Each row is a point. Each copy is the shape, with its points in the same order, turned, moved and blurred by noise. Some copies are also mirrored. Which?

Shape:
| +0.05 | -0.01 |
| +0.28 | +0.37 |
| -0.54 | +0.14 |
| -0.32 | -0.43 |
| +0.09 | -0.40 |
| -0.23 | -0.01 |
| +0.71 | -0.16 |
Copy 1 (7 x 2):
| +0.05 | -0.14 |
| -0.41 | -0.13 |
| +0.16 | +0.46 |
| +0.59 | +0.03 |
| +0.34 | -0.34 |
| +0.17 | +0.12 |
| -0.12 | -0.79 |
Copy 1 is: mirrored
Copy 2, 7 rows:
| +0.12 | +0.05 |
| +0.52 | -0.16 |
| -0.29 | -0.38 |
| -0.39 | +0.26 |
| -0.02 | +0.41 |
| -0.13 | -0.08 |
| +0.63 | +0.51 |
Copy 2 is: mirrored

Shape, 9 rows:
| +0.25 | +0.28 | -0.19 | +0.37 |
| -0.02 | -0.58 | +0.36 | -0.60 |
| +0.27 | -0.59 | -0.14 | -0.26 |
| -0.11 | +0.64 | -0.41 | +0.12 |
| -0.19 | +0.36 | -0.39 | +0.23 |
| +0.38 | -0.37 | +0.35 | -0.59 |
| +0.28 | +0.07 | -0.41 | -0.15 |
| -0.05 | +0.34 | -0.41 | +0.12 |
| -0.01 | +0.40 | -0.33 | -0.22 |
Copy 1 (9 x 4):
| +0.16 | -0.24 | +0.28 | +0.00 |
| -0.51 | +0.90 | -0.12 | +0.16 |
| -0.60 | +0.28 | +0.08 | +0.33 |
| +0.15 | -0.34 | -0.08 | -0.48 |
| +0.03 | -0.27 | +0.13 | -0.49 |
| -0.28 | +0.65 | -0.37 | +0.43 |
| -0.22 | -0.10 | -0.24 | +0.15 |
| -0.02 | -0.28 | +0.02 | -0.34 |
| -0.05 | -0.07 | -0.29 | -0.33 |
Copy 1 is: mirrored
Copy 2 (9 x 4):
| +0.00 | +0.06 | +0.55 | +0.33 |
| +0.14 | -0.48 | -0.47 | -0.29 |
| -0.31 | -0.55 | -0.10 | -0.11 |
| -0.18 | +0.67 | +0.44 | +0.30 |
| -0.30 | +0.43 | +0.58 | +0.14 |
| +0.17 | -0.61 | -0.46 | +0.05 |
| -0.31 | +0.02 | +0.10 | +0.36 |
| -0.25 | +0.44 | +0.39 | +0.22 |
| -0.24 | +0.35 | +0.09 | +0.30 |
Copy 2 is: only turned
Copy 3, 9 rows:
| +0.47 | +0.40 | +0.32 | +0.02 |
| -0.42 | -0.34 | -0.62 | -0.02 |
| +0.18 | -0.51 | -0.25 | -0.02 |
| +0.13 | +0.44 | +0.61 | +0.41 |
| +0.04 | +0.17 | +0.63 | +0.11 |
| -0.01 | -0.13 | -0.77 | +0.16 |
| +0.30 | -0.08 | +0.15 | +0.34 |
| +0.15 | +0.23 | +0.54 | +0.29 |
| +0.04 | +0.22 | +0.31 | +0.53 |
Copy 3 is: only turned
Copy 4:
| -0.23 | +0.17 | +0.43 | +0.43 |
| +0.55 | +0.26 | -0.36 | -0.49 |
| +0.23 | +0.49 | -0.44 | +0.16 |
| -0.44 | -0.33 | +0.39 | +0.23 |
| -0.18 | -0.29 | +0.34 | +0.34 |
| +0.23 | +0.58 | -0.31 | -0.45 |
| -0.37 | +0.23 | -0.04 | +0.17 |
| -0.29 | -0.15 | +0.19 | +0.36 |
| -0.37 | -0.11 | +0.11 | -0.07 |
Copy 4 is: only turned
